Every row gives one point. To make a cloud, some directions were put in groups of two or more. Within a group, all points are equally far from the middle, so they leave a hole (a ring in 2 directions, a hollow ball in 3). The other directions are filled evenly. Then the cloud was stretched, turned, moved and blurred a little. Count the holes, and give their numbers of directions, smallest first.

Cloud (13 x 2)
[[ 16 -39]
 [-24   4]
 [-30 -46]
 [-56  -3]
 [ 18 -14]
 [-15 -48]
 [-42   9]
 [ 11 -46]
 [-13 -38]
 [-20   9]
 [ 36  -2]
 [ 11  12]
 [ 19  -8]]
Holes: 0

Cloud (20 x 3)
[[ 48 -45  12]
 [ -4 -10  35]
 [ 23 -42  11]
 [ 48 -17 -20]
 [ 28 -46  -9]
 [ 24  12  16]
 [ -1 -35  17]
 [ 36 -15   8]
 [-12  -8  21]
 [ 18 -51  -2]
 [ 10 -29 -30]
 [ 27 -37   9]
 [ 34 -41  28]
 [ 35  -4 -10]
 [ 45 -14   1]
 [  7  22  -3]
 [ 34 -51  23]
 [ 18  -1 -29]
 [ 24 -50  36]
 [ -4 -45  -7]]
Holes: 0

Cloud (53 x 6)
[[ 21 -14 -20  -3  -6  50]
 [ 29 -11   9 -14  -5 -28]
 [ -5  -6  -6 -13 -11 -32]
 [ 26   6   9 -22 -21 -17]
 [ 27 -16  17  36   1 -16]
 [ 40 -16 -26  15 -25   9]
 [ 14  23 -39  11  19   3]
 [ -5   7  19 -17   5  39]
 [ 37 -28  13 -25 -10   7]
 [ 16 -33   0  36 -13  -8]
 [ 19  31  -1  -2  23  27]
 [ 11  25 -23 -22  32   7]
 [  1  -8 -39 -38  17  29]
 [-31 -36 -36 -19   6  24]
 [ 50  17  -6  28  -1   4]
 [ 35   0  20  -3  43   9]
 [ 39 -35  16  20 -15  10]
 [-15  10  20  24  -2   5]
 [-16   2   8  16  18  37]
 [-22 -33  21 -24  21  22]
 [  8 -38  21 -30   9  -1]
 [ 25  39 -12  15  -1  11]
 [ 19  -2 -12 -46   7  25]
 [ 26  17   9  -9 -33  15]
 [-14   4 -30  10  18  37]
 [ 19 -41  -5   4  44  23]
 [ -8 -51  -8 -30   7  10]
 [ 14  -1   8 -44   5  23]
 [ 37 -18 -29 -20 -13  -5]
 [ 34 -11 -23  15 -35  11]
 [ 11 -25  32 -12 -13 -10]
 [ 37  -6  27  -4 -17 -14]
 [  0  -9 -37 -13  40   6]
 [  0   8 -43  11 -16  30]
 [ 37  37 -19   2 -14  -1]
 [ 60 -13  17  10  -5   0]
 [-40  -2  -9  -6  -6 -12]
 [-14  -8 -48 -18   1  -8]
 [  7  40  -4 -12  10  -4]
 [ 39 -10  24   3  -7  32]
 [ 32   6 -13 -19  38  29]
 [-27 -41 -22 -15  30  30]
 [ 10  -6  20  30  23 -16]
 [-12   0 -44  15  20  17]
 [ 12  21   0  25  18 -18]
 [-25 -11 -30  -7  36  30]
 [-25 -34  18 -13  30   1]
 [ -6   4 -14   2 -46  -1]
 [ 22  26 -38 -24  -1   4]
 [ 30   2  12 -33   9 -10]
 [ 41 -30   1  -7 -18  26]
 [-15 -35   7 -26  24  -7]
 [ 30 -34   3   0  11 -24]]
Holes: 1 (6)

Cloud (77 x 8)
[[-10  21 -20  19  17  15  44  -2]
 [ 22 -35   6   1   4  -2 -14  41]
 [ 13 -26 -15  11  32  10 -46 -23]
 [ 11 -36   7 -16   5  -2 -48   2]
 [ 24 -12  25   5   9   3 -48  24]
 [ 38 -18   6  -3  25 -17 -39  25]
 [ 19 -34   6  -9  -2 -19 -48 -26]
 [ -8  12  41 -21  18   0  -9  13]
 [ 12  15  21  46   2 -10 -11  10]
 [ 29   6  10  19  -6  48   2   2]
 [ 33  27  21  10   6 -21  16   7]
 [ 29  10 -35  32   1  -2 -40 -25]
 [ -6 -27  -5   4 -20  -6 -10 -34]
 [  6  25  21 -45   5 -22  -9  12]
 [  4 -38  38  18   1  18   9  -7]
 [ -1 -22  12   2   3   5  -7 -42]
 [-27  15  24   4 -36  13  -9  -7]
 [ -2 -14 -35   2 -21  -1 -46   1]
 [ 18 -42  17  40  -8  13   0   1]
 [ 30  36   1  19  19  13   7  -2]
 [ -1 -20 -41 -15   9 -27 -33  -2]
 [ -6 -18  60   9 -15   5  13 -22]
 [ 11 -15 -26 -21  41  13 -22   3]
 [-33 -13  32  25 -15   7 -25  -8]
 [-35  -1  22 -22   3   3  -7  10]
 [ 11  42 -11  -7  34   1   4  19]
 [ 15 -21 -34   5  27 -33 -11  16]
 [ 18 -28  27 -20 -12  31 -10  17]
 [  0 -38  -1  -5  21  14 -32  22]
 [ 37 -16  -2  21  -2   0 -31 -24]
 [ -4  -3   6 -17  40  27   9 -29]
 [ 13   4  -9  38 -15  25 -41  -7]
 [-31  15  -7  26  -8  -6 -10  40]
 [ 18 -32  13 -23  -2   1 -18  31]
 [  9 -25 -24  36   1 -15 -22 -31]
 [  7  -1 -21 -37  -9  16 -11  11]
 [-13  38 -26  16  -1 -13 -15  -7]
 [ 35   6   2  17 -20  29   2 -24]
 [ 32  22 -33 -16 -15 -13   9  -9]
 [  6 -12  15  18   1 -25   1 -47]
 [ -3  19  -3  15  -8 -44 -23  24]
 [ 43  27   9  16  11  -7   1 -10]
 [ 25 -29   0  -2 -14 -24 -29 -42]
 [-18  25  -8 -18 -26  24 -18  13]
 [-19  -2  39  26   1  20 -49  24]
 [ 17  -1 -48  11 -12  -8 -25 -23]
 [ -5  16 -26  -8 -25  18 -13  28]
 [ -4  18  20 -11  47  -6 -16   5]
 [ 21  15  20 -30   8 -10 -12  27]
 [  0  11  23  33   6   8  32   7]
 [ -3 -31  -1  45 -22   5   7 -13]
 [  5  21  -2  48  34 -14 -16 -14]
 [-24 -21  17   5 -26 -11  -3 -23]
 [-11   4  32  10 -26 -15 -45  -2]
 [-21 -23 -18  30 -14 -19  -5   6]
 [-10   3  40  17  22  12 -16  24]
 [ 11 -44  24   8 -21  19 -24  -9]
 [ 25  -5 -22  39 -15  33   7  14]
 [-22  17 -26   1  37 -21  -9  16]
 [  7  -5 -34 -22  22  28  20   9]
 [-28 -23  -1   3  34  22 -20  25]
 [  0   6  -3  45  19 -12   6 -17]
 [ 22  24  19 -26  21  15 -10   8]
 [ 16  27  19  28  10  24   3   1]
 [ 22 -10 -22 -34 -15 -21   8  -2]
 [-11 -22  -4  24  -3  10 -13 -35]
 [ 40  -6  -3 -24  24  12   3   0]
 [  6  18  15   1  12 -22 -56 -22]
 [ 24   4 -20   2 -33  -8 -13 -23]
 [ 11   3 -23  -4 -21 -32 -46   8]
 [  3 -18   8  18  -4  10  47  13]
 [ -9 -41   0  33   4  30 -39  -5]
 [ 27 -18 -11  24 -15  15  34 -12]
 [ -6  -5   2  45   2  -8  18   0]
 [-31  15   9  15  -9   7 -32 -11]
 [-25   0  10 -15  38  -1 -20   7]
 [ 22 -26 -28  22 -14 -40 -34 -17]]
Holes: 2 (2, 3)

Cloud (90 x 9)
[[-30   4  29  -1  27  -5  -6 -15   6]
 [-24  -8  -6   3   1  31  24 -40  39]
 [-14  25   8   3 -14  32  15  27  12]
 [-11   4   7  30   4   5 -18  15  22]
 [-28  -9  10  -3  -2 -10 -17 -15  14]
 [ -3 -33 -25  14  14   1  -7 -27  29]
 [ 30  13 -12  -8  -2 -11   8   7  33]
 [ 14  15 -18 -24  17 -20 -13 -22  27]
 [-15  -2   5  -1 -30  -2  22  16   2]
 [ -4 -19 -21   6 -33   5 -26 -26  28]
 [-10   4  46  -2 -17  10   8  10  11]
 [ 26  -3  13   0 -19   2  16 -25  15]
 [-17 -20 -10   9 -17  15  16  16  -2]
 [  3 -11  22   0 -24 -15  20  -2 -26]
 [ -2  13  20   9   8  20  12  41  27]
 [  5   0   4   9 -20  -4  -5  -9  40]
 [ 29   1  25 -11  32 -13  21  -5  11]
 [-15 -18 -19 -14  -5   0 -13  44  15]
 [ 21 -37  13   3  11 -20   6  13  -1]
 [  1  -8 -18  -4  13 -10 -17 -11   9]
 [-30  -4  17  20 -17  27 -15   2 -16]
 [ 11 -15 -11   5 -17  14  29 -18   7]
 [ -5  -9  21   9  -3  -3   8  28 -21]
 [-28  -3  28  22 -13   4  33   3   5]
 [ -6 -10   3  14  14  14   2  -7  54]
 [ -4  -9   6  -5 -34   0  12  -3  29]
 [-11 -20   7 -27  21 -23  10 -42  35]
 [-10   9 -40  -7 -32  36  -2   5  -5]
 [-21  16  -8 -22   4  28  18 -15  33]
 [ 22   4  27  -7 -20   8   4   2  -3]
 [  7  -9  14 -33  28  -1  24 -25  23]
 [ -8  -1 -28 -17  24   5  47 -24  10]
 [  3 -14  10 -19  23  10  16 -12  47]
 [ -6 -13   3  30  -2   5 -29  22  35]
 [ 10  -8   5  14   9  41 -10   7   0]
 [-19  10 -14  13  -7  -8   7  31  41]
 [-16 -28   0  -5 -14  -9  -8   5  -8]
 [ -4 -22  19   3  21   5   4 -22 -26]
 [  1   1  -4  39 -32  11 -17 -17  15]
 [-19  34  -7   2 -14  26 -11   4  32]
 [-22 -18   7 -22   5   9  -8   6  -6]
 [ 13 -20  11  29 -25   2  14   6 -19]
 [  0   2  32   6  -2  25   8  25   1]
 [ 24  21   9  -7  -9  11 -50   0  22]
 [-21  -8   2  42 -29  -3  11 -17  17]
 [ -5 -15   8  -2  -2   4  -8 -28  49]
 [-24 -25   6  15  -5  24  18  29  11]
 [  2   1   0  -7   0 -23 -24   4 -12]
 [ 14   3   6  -1   1  30 -17  50  17]
 [-37 -10   6  23 -12 -18   4 -19  -8]
 [-20  -4   7  12 -13  -7   9  11  38]
 [-32 -11 -21 -15 -15 -25  -2 -19 -26]
 [-20 -25  -8 -29  -1 -14  21  -5 -12]
 [ 13 -18 -25 -13 -22 -15  -6  -5  -9]
 [-13  26  -5  17 -24   4  21  -2   7]
 [-22  28  -4 -11 -27 -19 -11 -17  -4]
 [-16 -17  -3  41 -34  14 -13 -21  23]
 [-27 -14  27 -38  11   3  15 -16  35]
 [-10 -31 -25   8 -30  -8  -1  15   0]
 [  8   9 -15  32 -12  12  26  26 -23]
 [ -6  21  26   5 -16  19   5  14  22]
 [ -8  12   5  15  23  -3  11 -23   9]
 [ 11  -3  -8  18 -27 -31  24   3  16]
 [-23   0 -13  32 -32 -10  -3   0 -31]
 [-30   1 -11  -6 -11  12 -33  29  18]
 [-34   6 -10  -9  10  -7  17  -4  29]
 [ -1  -3 -35 -20  23 -23 -15   3   7]
 [ 19 -42 -13   4   1 -17  23   5  16]
 [ 28  12  -9  18   0 -25   9  -1  22]
 [ 11 -11  23 -13  18  -4  11  25  15]
 [ -8 -11   5  -4  -6   1  26   3  19]
 [ 36  19   1 -12   0 -31   3 -21  16]
 [  0   4  18  18  19  28 -19 -14  -8]
 [ 23 -24   2 -10  25 -24   7   4 -15]
 [ -9  -2 -28 -12 -23 -23 -16 -28   6]
 [ -5  -4  -9 -17 -19 -30   3 -60   6]
 [ -7   1 -26  29 -22  31 -14 -17   2]
 [ -6   0 -17  -9 -10  -9  34 -20  12]
 [-32  -7  -9  10 -11  13  -6  10 -15]
 [-16  -1  -7  16   3 -26  10  25  35]
 [-22 -10  -4  19   5  31  -8 -35  15]
 [-33   3  -6 -32  15  32  -3  28   3]
 [-10 -10  -1   6 -26  12 -32  -8  14]
 [ 37 -15  -2  20  15 -21  26   2  30]
 [ 18  26   2 -18 -20   2  14  -7   3]
 [-25  31  13 -46 -17  27   1  17  15]
 [ -1 -13 -18  39 -26 -28  -2 -17   6]
 [  2  32 -18  16  -9   5   3   2  22]
 [ -7  37  -9   1  -8   8   6   9  21]
 [ -8  -7  21  28 -10   2 -16 -20   6]]
Holes: 1 (2)
